Every row gives one point. The window is the flat piece filled in between its corners: a triangle in 3 columns, a solid with four corners in 4, and so on. A path goes straight from each point to the next, and from the last back to the first. List the points from which the path goes on through the window.
In the rows, 100 means zero.

Window:
0: 109 130 180 159
1: 124 113  68  96
2:  97  24 107  77
3:  75 126  74  93
Path:
(1): 110  85  93 118
(2): 93 35 91 94
(3): 112  35 155  38
(4):  91  92 153  89
(5):  71  62 116 141
(6): 109  80  50 130
(7): 118  99  94  79
(8): 111 152 195 101
(9): 105  93 134 193
(10):  85  94 112 158
(11):  96  92 155  98
(12): 116 124 122  64
Through the window after points: 2, 6, 8, 12

Window:
0: 164 157  80 195 109  66 144 103
1: 157 121  61  85  86 105 109  85
2:  77  67  56  60 146 171 140 100
3: 111  29  62  54 160 129  98  86
4: 120 166 130 135 125  95 105 121
5:  78  77  35  77 107 108  77 104
6: 119 162 103 116 119  44 152 116
7: 117  91 109 117  62  82 122 106
Path:
(1): 134  96  55 106 110  99 114 151
(2):  93 126  83 125 108  86 118  58
(3):  89 128 107 113 118 103 111  39
(4): 127  99  85 104  91  80 140 144
(5): 119  91  50  74 120 130 121 139
(6):  81 112 105  81 117  92 115  49
(7): 108 129  93 138 130 108 123  78
(8): 150 126  49  98 129  90 127 135
(9): 148  97  63 109 131 110 142 165
(10):  88 109  86 119 112  92 109  83
(11): 107  82  77  95  95 120 107  73
(12): 119  58  78  90 111 125 118 164
Through the window after points: 1, 3

Window:
0: 121 114 120  92  72  71 131  86  91
1: 104  83  96  78  50  64 109  98 101
2: 120 153 113 120  40  90  70 130  76
3:  31  93 128  73 118 112  89 105 119
4:  83 122  74 129 126  57  98 123 127
5: 106 117  76  54 103  76 108  99  82
6: 136 101 108 103  64 114  94  98  93
7:  76 144  90  70 106 117  50   5 147
8:  28 107  85 100  71 126 127  59  94
Path:
(1):  96 138  97  82  69  99 137  98 129
(2): 87 86 98 92 71 75 95 80 88
(3):  66 110 103  85 107  85  58  51  93
(4):  82 132  95  74  94 119  99  72 154
(5):  91 126  73  80  66 118 120 133 139
(6):  99  85 125 106  76  50 114  83  60
(7): 107 109 102 103  82  77  82  86  82
(8): 116 133 103  67  74 101 104 115 128
(9): 111 154  70  89  59 111 110  83 148
(10):  89  80 116  98  80  79  95  65  51
(11):  79 100 103 113  88  60  72  49  78
(12):  97 149  83  80 106 115 107 100 157
Through the window after points: 1, 3, 11
